Rows are points. The window is the flat piece filled in between its corners: a triangle in 3 columns, a solid with four corners in 4, and so on. A path goes straight from each point to the next, and from the last back to the first. After which points does the path pass through the window?

Window, 4 rows:
0: -4.05 -0.03  0.82  0.84
1:  1.05  1.32 -1.10 -1.61
2:  3.37 -0.12 -2.90 -0.06
3: -3.72 -1.66  2.86 -0.30
Path:
(1): -5.78 -1.85  1.59 -1.39
(2): -4.10  0.32  2.67  1.13
(3):  3.73  1.54 -0.66  0.38
(4):  0.92 -2.22 -4.80 -1.08
(5): -0.79  0.36 -3.07 -2.33
(6):  1.12  0.93 -0.33  1.16
(7):  1.22  2.09 -0.01  0.58
(8):  1.41  0.03 -2.05 -1.64
(9): -4.51 -1.80  0.55 -0.96
(10): -3.49  0.80  2.32  1.01
(11): 1.43 2.55 0.56 0.14
(12): -0.41 -0.59 -1.43 -1.93
(13):  1.32 -1.43 -3.51 -1.85
(14): 3.37 1.38 0.55 1.39
(15): -3.31  1.04  2.32  1.21
(16): -3.80 -1.36 -0.89 -0.05
Through the window after points: 3, 7, 11, 15

Window, 8 rows:
0:  1.87  2.34  0.14  4.62  1.12  4.74  1.66  3.09
1: -0.81 -0.29 -1.82 -0.51 -0.24 -4.17  0.83 -0.80
2:  1.34  0.32  1.14 -1.05  0.44  1.62 -0.29  0.14
3: -3.64 -1.13 -3.19 -1.07  0.41 -1.15  0.22 -2.65
4:  4.53 -0.69 -0.47  3.15  1.67  3.14  1.63 -1.23
5:  2.02 -3.46  1.90  2.64 -0.64  0.79 -2.98  1.32
6: -0.34  0.63 -1.83  0.59 -7.58 -0.92 -2.91  0.11
7: -3.34 -2.92 -1.10 -2.03 -2.60 -3.20  3.02 -2.74
Path:
(1): -1.61 -3.27 -4.71 -2.24 -1.45 -0.48  1.17 -0.14
(2): -0.43 -1.91 -3.80 -1.83 -1.15 -3.08  0.39  2.35
(3): -1.90  1.05  2.68  2.28 -2.76 -1.56 -2.21 -2.87
(4):  0.35  0.88  2.17  5.80 -0.60  0.49 -2.09 -1.66
(5):  1.98 -2.49 -0.53  0.12 -0.05  1.40 -1.32  1.65
(6): -0.36 -2.17 -2.98 -1.98 -1.63  1.21  1.53  1.37
(7): -0.57  0.09  0.78 -0.07  0.23 -0.45 -0.19 -1.91
(8): -1.30  0.43  1.63  2.87 -1.69 -2.38  1.62 -2.75
(9): -1.79 -1.87 -3.12 -2.28 -1.84 -1.12 -0.55  0.78
(10):  0.80 -0.66 -1.77 -1.41 -2.00  0.36  0.16  1.29
(11): -1.51  0.36  2.88  1.67 -1.67 -0.55 -0.97 -3.86
(12): -2.65 -1.04  0.47 -0.07 -1.33 -2.42  1.37 -2.94
Through the window after points: 6, 10, 12

Window, 11 rows:
0: -5.09 -3.29  4.17 -0.02 -0.13 -2.82  5.02 -1.42  1.54  2.29  0.86
1:  0.51 -0.80  0.20  1.77  1.47  3.48  1.90 -1.28  2.16  3.87  1.79
2: -1.39 -2.42  4.05  1.12 -0.51 -0.99  2.89  0.51 -1.75  0.90 -1.45
3: -0.27  0.42 -2.17 -3.50  1.07  1.57 -0.71  4.68  3.53 -4.05  2.52
4: -1.95 -1.83  2.84  2.11  0.87 -1.82 -0.70  0.15  0.54 -4.35  0.93
5: -0.87 -2.60 -3.06  2.27 -1.21 -2.50  2.14 -0.73 -2.04 -3.96  0.25
6:  3.13  0.16 -0.96  1.56 -1.14 -2.19 -0.05 -0.44  1.09 -0.03  1.17
7: -1.88  2.25  0.42 -0.25 -1.60  2.69  1.29 -2.49  2.39  1.21 -0.58
8:  0.11 -0.77 -1.36 -1.65 -1.15 -0.36 -1.53 -1.06 -3.54 -2.75  2.60
9: -2.35 -0.70  0.36  1.43 -2.28 -3.29 -7.30  3.19 -2.16 -0.17 -0.33
10: -0.29 -2.35 -0.32  0.46 -7.48  0.86 -5.80 -0.40  3.44 -0.72 -1.46
Path:
(1): -0.99 -1.63  0.74 -0.62 -0.38 -0.96 -1.33  0.01  0.57  0.82 -0.59
(2):  1.61 -3.22  0.03 -1.95  1.98 -0.49 -2.89 -0.84 -0.88 -3.03 -2.24
(3): -1.54  0.07 -0.28  0.45 -2.45 -0.62 -0.13 -0.33 -1.73 -1.83  3.55
(4): -0.68  0.34  1.37  1.70 -2.91  1.10  3.20 -0.36  1.87 -0.26  4.31
(5): -0.08 -2.40 -0.26  0.14  1.64 -0.14  0.71 -1.24  0.93 -1.66 -1.63
(6): -0.15 -0.86 -0.59 -0.94  0.14 -0.36 -0.05 -1.54  0.58 -0.97 -0.17
(7): -0.38 -0.74  0.55  0.77 -2.18  0.27  0.94  1.71  0.00 -2.54  3.34
(8): -1.78  0.71 -0.81  1.93 -5.65  1.34  3.50  0.19  1.20  0.73  3.29
Through the window after points: 2

Window, 12 rows:
0:  0.99 -0.07  0.92  4.54 -1.89  3.48 -1.57  1.36 -1.18  3.05 -2.16 -0.10
1: -5.88  1.53  0.51 -3.32 -5.09 -0.41  3.06  0.27 -0.29 -2.46  0.26  1.35
2: -1.61  0.21  1.16 -3.45 -3.67  1.10  0.08  0.37 -3.60  0.20 -0.95 -2.69
3: -1.76  2.79  0.25 -1.86 -4.30  2.30 -3.78  0.69 -0.44  3.56 -3.09  1.48
4:  1.41  1.87  1.33  0.90 -4.87  1.93 -2.81 -1.05  2.18  0.75 -1.57  1.45
5: -0.36  1.05 -1.24  3.54  1.50  5.54  3.00  1.03  0.08 -0.09  2.28 -6.76
6:  0.96 -4.44 -1.23 -1.06 -0.11  2.73  2.11 -0.65  1.66  2.17 -1.62 -3.67
7:  0.93 -2.39 -0.33 -2.27 -0.04 -2.20 -3.18  0.56  3.07  0.94 -3.04 -3.18
8:  0.45  3.05 -0.24 -3.97  1.93  2.86 -1.04  3.58 -1.29 -3.49  0.91  0.85
9: -0.18 -0.67  0.22 -1.00 -3.27 -0.45 -3.25  0.83 -0.98  2.70  3.00  0.61
10: -1.08 -0.47 -2.08  1.08 -2.25  2.31 -2.41 -2.31 -5.41  2.58  0.35  0.01
11:  2.27 -0.62 -2.07 -3.25 -0.98 -3.61 -0.99 -0.38 -2.27  3.34  0.59  0.08
Path:
(1): -2.50  1.32  2.30 -0.45  0.45  1.92 -1.20 -0.74  1.32  1.82  2.13 -1.59
(2):  1.02  0.42 -2.01 -1.88 -4.19  1.55 -0.18  2.74 -1.91 -0.07 -2.78 -0.47
(3):  0.35 -0.45 -1.37 -0.61 -2.73  1.15 -1.03  1.44 -1.61  1.22 -0.20 -1.27
(4): -1.10  0.11  1.04 -1.38 -0.92  0.98 -0.77 -0.84 -0.58  1.26 -0.17 -1.94
(5): -1.86 -0.54  2.45 -2.27  1.69  3.15 -0.39 -1.32 -1.58  1.59  2.08 -2.11
(6):  0.51 -0.30 -1.35  0.26 -2.37  0.62 -1.10  1.38 -0.99  1.22 -1.51 -0.96
(7): -0.03 -0.81 -2.44  1.49 -5.14  1.08 -2.44  3.61 -1.59 -0.62  1.41 -2.09
(8):  0.05  0.03  1.20  0.34 -1.42  1.39 -1.70 -0.28 -0.80  3.24 -0.06  0.61
Through the window after points: 3, 7
